Each row is a point. Examples show where two turns around zero, p and q, send a point. Where does a point land after both, in the order given? Backwards means that the second turn is done in reverse. Each puzzle has new turns, and all numbers are rounded.

Turn p:
3.3  -6.3  0.8 -> 2.9  4.8  4.4
-3.1  3.0  5.0 -> -6.0  0.9  -2.7
-0.5  -1.6  -2.9 -> 1.7  -1.8  2.2
0.2  4.9  -2.9 -> 1.3  -3.9  -3.9
Turn q:
-5.2  -1.2  1.2 -> 2.6  -4.8  -0.3
-0.3  -0.3  3.0 -> -0.1  -1.4  2.7
6.5  1.6  1.5 -> -3.8  4.8  3.1
-1.7  3.2  -3.9 -> -1.8  -0.6  -5.0
3.4  -1.2  5.0 -> -0.8  1.2  6.0
-2.7  -2.1  -6.7 -> 4.0  0.8  -6.3
Where do these land?
q, then p backwards: -3.6  -3.6  -3.7 -> 4.7  2.8  -3.2
p, then q: 1.5  -4.4  1.0 -> -4.0  -1.0  2.4
q, then p: 7.1  1.5  3.4 -> -7.1  -0.3  -3.7
p, then q backwards: -1.5  3.4  -2.9 -> -4.5  1.3  0.0
q, then p: -3.5  3.0  2.1 -> -0.7  0.6  5.0

Turn p:
-0.3  2.5  0.8  1.5  6.9  5.3 -> -4.6  0.7  5.5  2.7  2.2  4.6
-1.1  0.3  -0.2  0.7  -4.5  4.0 -> -2.6  -0.5  -3.2  -4.2  0.8  1.6
-5.3  2.6  -2.1  0.1  1.7  0.5 -> -2.3  2.7  1.2  0.1  5.0  -1.9
-1.3  -7.5  2.9  2.9  2.5  1.0 -> -3.0  -5.6  4.5  -1.2  -3.2  -3.0
4.1  -0.1  -3.9  -4.7  -2.0  -7.4 -> 9.6  0.1  -3.4  2.4  0.1  -1.9
2.2  1.7  0.7  -2.5  -2.8  0.6 -> 2.2  1.5  -2.1  -1.8  -1.0  2.6
-3.5  -2.5  6.5  -2.4  -3.3  -3.7 -> 1.3  2.9  1.2  -5.1  -5.1  -5.2
5.3  2.9  -4.7  4.4  1.5  -0.4 -> -0.5  -2.0  -3.7  7.1  1.3  3.2
Turn q:
1.7  -5.7  -2.3  0.1  -6.0  -0.9 -> 2.2  -5.9  1.3  4.2  -3.9  -1.7
7.4  4.4  -1.7  -3.0  0.0  -0.8 -> -3.7  1.3  -0.9  -2.8  -1.9  -7.7
-1.7  -2.2  1.2  1.3  1.9  -2.0 -> 2.8  2.1  0.2  1.8  0.3  1.7
-2.9  3.5  1.1  -4.0  5.8  4.1 -> -1.2  2.1  -5.2  -4.7  5.6  1.8
1.2  -0.7  0.3  -2.6  -6.0  4.1 -> -1.3  -7.3  1.1  -0.9  1.0  -1.9
0.9  3.5  -3.8  3.1  2.1  4.3 -> -3.0  0.6  -1.4  -5.5  -3.5  2.5
-4.3  1.7  2.5  6.9  -1.8  1.8 -> -1.0  0.2  5.8  -1.1  0.2  6.8
-0.3  -2.5  4.2  2.3  3.8  -1.9 -> 5.0  3.9  1.8  0.1  1.4  1.0
-2.1  -2.1  -1.6  -4.3  0.2  -8.6 -> 0.3  2.8  -3.1  8.9  0.8  -2.4
Where do these land?
p, then q: 1.0  -2.5  0.8  4.7  -0.3  -1.3 -> 0.9  -1.7  1.5  4.2  -1.8  2.3
q, then p backwards: 0.4  5.3  -1.6  0.4  2.6  1.0 -> -3.1  2.4  2.6  1.2  -2.8  2.7
p, then q backwards: -1.3  0.3  1.7  -0.7  4.5  1.2 -> -0.4  1.8  2.7  3.0  -2.2  -1.7
p, then q: -2.9  1.0  -0.9  -0.8  0.7  4.7 -> 0.9  1.1  -3.1  -1.7  4.1  1.6
p, then q: 0.9  0.3  -3.5  -3.2  5.5  2.2 -> 4.7  2.2  1.2  -5.4  1.4  0.2
p, then q: 6.9  -4.6  2.7  0.3  -15.3  -2.0 -> -4.2  -11.0  -6.5  5.7  -7.8  -6.3
p, then q: -3.5  -0.9  -1.9  0.8  0.2  -3.9 -> 0.3  4.5  0.4  3.0  -1.3  -1.0
q, then p: -1.4  1.1  2.6  -1.5  2.1  -1.8 -> -0.8  1.8  1.6  3.3  1.0  1.2

Turn p:
0.7  1.3  2.1  1.1  5.6  -2.9  2.8  -3.3 -> 2.1  4.3  0.0  0.5  -1.3  5.5  2.3  2.4
2.8  2.7  -5.1  -3.0  0.0  -1.8  2.6  -3.2 -> -1.9  4.0  3.8  1.9  -1.4  -3.1  3.4  3.3
4.5  2.5  2.5  -1.5  -1.9  -3.2  0.2  0.3 -> -2.5  2.7  -3.0  -0.3  -3.5  -1.2  -1.7  3.2
-2.4  -3.1  -1.4  -4.0  -1.5  -1.8  -5.2  -1.6 -> -6.0  -3.4  -0.1  2.7  0.0  0.4  2.2  -3.0
-2.5  5.0  2.8  3.3  0.8  2.2  -1.1  0.9 -> 4.8  -2.4  -1.6  -3.9  -3.0  0.6  1.0  -0.4
2.2  -6.8  3.4  -4.3  3.9  0.7  -3.3  2.1 -> -4.2  2.9  -5.0  1.1  4.4  2.8  -0.9  -5.6
-3.8  -0.3  0.5  0.8  -1.9  4.3  5.8  -0.4 -> 4.6  -2.9  0.4  -0.5  5.1  -1.3  0.9  3.5
-3.3  3.5  -5.9  2.6  -3.4  -0.3  5.4  5.2 -> 6.8  -2.4  4.0  4.0  -1.2  -6.3  -2.2  2.0
0.8  -7.8  -0.4  -2.1  0.9  6.1  -10.3  0.4 -> -7.2  -2.3  -0.6  -4.0  4.9  0.6  -0.3  -10.6
1.0  2.9  1.4  7.2  -2.3  -3.1  3.1  -0.3 -> 3.6  -0.6  2.2  -1.5  -3.9  1.9  -4.7  5.1
Turn q:
-2.9  -1.8  -1.6  -0.5  -2.9  2.5  4.9  -0.8 -> 0.9  -4.0  -0.1  0.7  -4.4  1.3  3.1  2.5
-3.0  -3.6  -2.3  2.6  6.1  4.0  -4.5  6.8 -> -1.1  -5.5  0.1  3.0  -0.5  -4.5  -5.9  -7.6
7.7  -2.6  0.9  1.9  -3.3  -5.4  -1.4  -5.3 -> 5.1  9.1  2.5  2.5  2.3  -0.5  2.6  2.5
0.4  -0.5  -6.4  -1.1  0.9  -0.5  3.6  -1.6 -> 1.6  -3.7  -0.1  0.7  1.6  -3.7  3.9  3.2
6.4  -1.0  -5.0  -0.4  1.9  0.1  3.5  5.7 -> 4.1  -4.1  6.5  -1.4  2.9  -4.6  -2.0  2.0
-0.7  -2.4  4.1  -6.2  0.0  -2.5  -4.6  -0.8 -> -4.6  6.2  0.3  -2.8  -3.0  -2.6  0.6  -2.4
-0.8  1.2  0.4  -2.7  -6.8  -0.1  -2.1  -4.0 -> 1.3  4.4  -4.6  -2.3  -3.8  0.8  1.6  3.3
-3.7  3.1  8.1  1.9  -1.5  0.4  -0.8  -4.6 -> -3.2  3.8  -3.4  0.1  -1.0  8.6  1.2  -1.8
-4.6  -0.6  1.9  5.3  -0.7  -1.8  -1.0  1.6 -> -2.4  -0.2  -1.5  5.6  -1.1  2.9  -3.4  -0.2
-0.6  3.7  1.0  4.9  4.7  4.5  2.1  1.6 -> 0.7  -5.8  -0.2  0.3  4.0  4.7  -1.8  -3.6
1.8  4.6  -1.3  -5.6  1.4  -1.1  0.5  1.4 -> -2.1  -0.5  0.4  -6.3  2.9  -2.3  0.0  2.3
Where do these land?
p, then q backwards: -3.6  0.7  6.0  -3.4  -1.6  0.2  0.7  2.3 -> -4.0  3.2  -4.8  2.0  -0.9  2.3  -1.0  -2.9
q, then p: -2.7  -3.4  4.0  -0.8  0.1  1.1  -4.6  -3.6 -> 0.4  -2.8  4.2  -1.8  -1.8  -1.7  3.4  5.0
q, then p backwards: 2.6  3.8  -6.3  -4.7  -0.2  -0.8  1.7  -4.6 -> -0.7  4.0  2.4  -3.6  -1.9  6.7  4.0  -2.8
p, then q: 0.3  3.5  4.4  5.6  1.8  0.7  -3.9  5.0 -> 5.6  4.6  -2.9  -4.1  -2.1  -4.4  2.2  1.3
q, then p: 5.0  4.7  -2.3  0.7  4.8  -6.3  2.7  3.2 -> 3.6  3.6  -5.6  2.0  -1.1  5.9  1.1  -6.0
q, then p: 2.3  -3.2  4.4  -0.7  -3.2  0.5  -0.2  -3.3 -> 1.2  0.2  -1.4  -3.8  -1.1  -3.7  0.8  4.9
p, then q: -0.9  0.3  -5.6  0.3  -0.3  -2.1  4.6  -4.5 -> -2.0  -0.5  4.7  0.5  0.1  6.0  -3.9  -1.1
q, then p: -1.1  -0.6  -4.2  0.9  -8.2  -4.9  2.4  4.8 -> 0.7  -2.7  -3.2  1.3  -3.8  -3.5  -8.5  -4.7
p, then q: -1.4  -3.9  2.5  -0.3  5.5  5.7  -4.4  0.9 -> 0.9  -1.5  -2.3  -2.4  2.3  -1.4  8.7  -2.9
q, then p: -0.5  -1.9  -2.8  2.4  1.2  6.0  0.8  -0.2 -> -4.2  2.0  3.2  -0.8  3.2  1.6  -2.7  1.7
